Rows are points. Each copy is the shape, with its points in the same order, stretched, turned, moved and blurred by noise. Some copies are also mirrored. Which?
In the rows, 128 means zero.

Shape, 7 rows:
[[170 141 118]
 [ 82 159  96]
 [177  83 107]
 [140 174 166]
 [ 84 132 125]
 [144 143 113]
 [138 124 169]]
Copy 1 (7 x 3):
[[199 151 139]
 [141  55 132]
 [185 174  97]
 [151 142 199]
 [110  86 139]
 [180 126 137]
 [124 163 173]]
Copy 1 is: mirrored
Copy 2, 7 rows:
[[139 104  96]
 [134 189 125]
 [ 81  97  70]
 [190 110 172]
 [125 171 149]
 [135 129 106]
 [145 103 162]]
Copy 2 is: only turned

Shape, 8 rows:
[[ 68  88 119  99]
 [190 146 144 117]
 [162  94 130 125]
 [118  82 120 108]
 [132 142  75 167]
 [106 127 145 115]
 [112 108 152  86]
 [ 73 162 158 164]]
Copy 1, 8 rows:
[[ 77 146 114  49]
 [181  86 114 154]
 [156  92 145 101]
 [117 112 131  65]
 [ 63  59 164 141]
 [118 145 111 108]
 [139 146  92  82]
 [ 80 178 136 156]]
Copy 1 is: only turned
Copy 2 (8 x 4):
[[ 65 146 105 152]
 [131 111 171  91]
 [ 92 100 123 109]
 [ 74 120 115 125]
 [139  64 161 195]
 [113 144 135 128]
 [ 82 165 129 102]
 [159 131 130 177]]
Copy 2 is: mirrored
Copy 3, 8 rows:
[[ 65 116 142 164]
 [144 133  62  99]
 [122 110  84 153]
 [ 91 110 103 167]
 [164 157 177 185]
 [103 118 130 107]
 [ 78 116  88 112]
 [153 113 210  64]]
Copy 3 is: only turned

Shape (12 x 6):
[[126 121 127 126 101 127]
 [101  76 143  94 122  72]
 [ 91 147 162 100 197 212]
 [148 110 115 165  70 178]
 [102  87 137 126 129 117]
 [122 123  72 175  99 151]
 [139 149  75 135 104 145]
 [170 157  92 203 111 140]
 [146  84  99 116 133 181]
 [144 111 144 128 129  82]
 [126 107 175 102 117  93]
 [107 137 150  86 180 176]]
Copy 1 (12 x 6):
[[115 125 122 132 121 133]
 [179 105 144 103 123 161]
 [ 92 123 194 179 121 180]
 [ 57 174 108 142 162 111]
 [140 134 149 123 145 145]
 [107 176 112 160 141  95]
 [109 145 101 160 105 120]
 [ 97 141  91 187 158  93]
 [ 92 185 126 158 159 162]
 [152  95 121 133 137 148]
 [140  81 137 108 123 163]
 [109 112 168 164 113 185]]
Copy 1 is: only turned
Copy 2:
[[109 138 128 157 154 137]
 [ 61 140  49 120 142 116]
 [150   9 133 156  60 189]
 [122 110 170 200 177 148]
 [ 99 108  71 153 149 136]
 [187 139 126 193 163 108]
 [159 144 152 152 139 105]
 [211 132 180 144 208 120]
 [110  51 136 150 128 114]
 [110 133 103  90 171 128]
 [ 64 124 102 107 150 158]
 [123  49 128 134  67 162]]
Copy 2 is: only turned

Shape, 12 rows:
[[130 148 204 170  95 137  56 108]
 [168 103  81 113 144 180 118 124]
 [152 150 142 123 136 131 180 111]
 [ 96 127 115 129 147  72 157 112]
 [ 94 128 129 131 128 159 169 134]
 [167 113 154 145 124  67 134 150]
 [ 72 135 131 131 129  74 128 116]
 [167 114 130 130 101  73 156 120]
 [168 163  67 110 153 111 149  87]
 [113 136 133  57 121 124 204 200]
 [161 111 135 134 168 166 101 122]
 [139  95  80  61 168 106 142  73]]
Copy 1:
[[103 162 172 107 113 171 135  63]
 [141 179 125 132 128  92 183 187]
 [195 116 169 119 111 107 127 135]
 [129 105 116 153 127 117  75 132]
 [159  87 146 118 147 143 122 161]
 [116 126 173 113 111  81  87 116]
 [110 108 106 138 133 145  65 120]
 [140 113 167 135  80  93 105 139]
 [194 184 108 158  86 101 124 160]
 [159  57 130  38 143  59 108 182]
 [148 181 147 140 155  89 169 139]
 [166 125  70 171 114  68 157 144]]
Copy 1 is: mirrored
Copy 2 (12 x 8):
[[186 103 214 139 143 117 175 133]
 [101 155  49  86 119  77 133 155]
 [156 190 109 161 168 105  99 144]
 [ 95 147 133 159 159 142 135  94]
 [114 163 124 129 134  92  61 128]
 [ 95 105 142 157 173 102 176 134]
 [107 131 164 149 147 155 138  79]
 [103 137 123 152 192  97 159 122]
 [144 152  58 155 144 142 139 107]
 [ 96 159  86 104 193 120   7 163]
 [124 148 108 115 112 100 168 159]
 [103 189  64 117 150 150 165 123]]
Copy 2 is: only turned

Shape, 12 rows:
[[113 108  95  89 102 141 107 162 128]
 [192 152 157 127 150 112  90  74  72]
 [149 109  98  89 105 171 174 184 128]
 [ 93 114 124  78  90 133 182 140 191]
 [168 169 134 114 108 137 100 103  73]
 [150 137  94 137 108 133 143 127 109]
 [188 156 120  96 112  81 117 124 114]
 [132 141 177 169  86  74 157 129 115]
 [144 165 140 144 158  88 125 116 105]
 [143 162 147  92 133 128 114 144  86]
 [118  87 145 112 104 134 151 171 179]
 [132 102 130 113 117 106 156 127  75]]
Copy 1, 12 rows:
[[ 77 119 110 146 103 120 108 120 111]
 [166 132 218  77 189 100  58 112 117]
 [ 31  96  86 148 178  87 123 108 104]
 [ 50 158  92 124 140 138 160  94 162]
 [142 132 181  79 132  63  82 104 108]
 [118 131 123 144 145  54  95 117 112]
 [ 87 153 195  76 177  63  88 149  98]
 [119 132 176 109 132  32 158 131 165]
 [152 150 194 105 148 114 117 139 102]
 [105 122 184  89 129 119 118 115  89]
 [ 58  92  93 135 154 137 146 138 153]
 [ 82 149 179 171 163  82 113  77 131]]
Copy 1 is: only turned
Copy 2, 12 rows:
[[133 162  96 173 131 167  87  82 138]
 [151  50  64 116 158 143 194 141  99]
 [118 134 128 205 104 133 105  93 174]
 [131 190 162 146 139 106 107  73 122]
 [125  74  56 168 158 160 172 106 105]
 [109 112 123 151 124 158 140 129 136]
 [158 113  90 129 113 181 202 100 103]
 [ 80 143  95 108 104 111 178 115  70]
 [135  75 120 102 102 134 164 115  82]
 [135  80  70 164 120 134 147  70 100]
 [140 199 119 160 119 114  90 104 115]
 [ 82  98 107 108 105 120 145 108 154]]
Copy 2 is: only turned
Copy 3, 12 rows:
[[113 134 123 135  88  95 129  99 190]
 [ 42 126 147 126 212 186 139 144 128]
 [136 105  94  80 103 134 114  91 237]
 [135 132 117 108  79  76  52 122 192]
 [ 56 132 135 129 180 154 160 160 184]
 [124 131 131 126 125 165 147 138 184]
 [ 33 166 141  89 139 156 136 131 169]
 [ 95 133 157  81 165  98 139 160 112]
 [106 168 161 121 195 168 135 122 131]
 [ 74 150 140 111 185 125 138 119 191]
 [137 104  94  82 102  83  78  83 150]
 [ 89 121 182 116 129 116 131 131 165]]
Copy 3 is: only turned
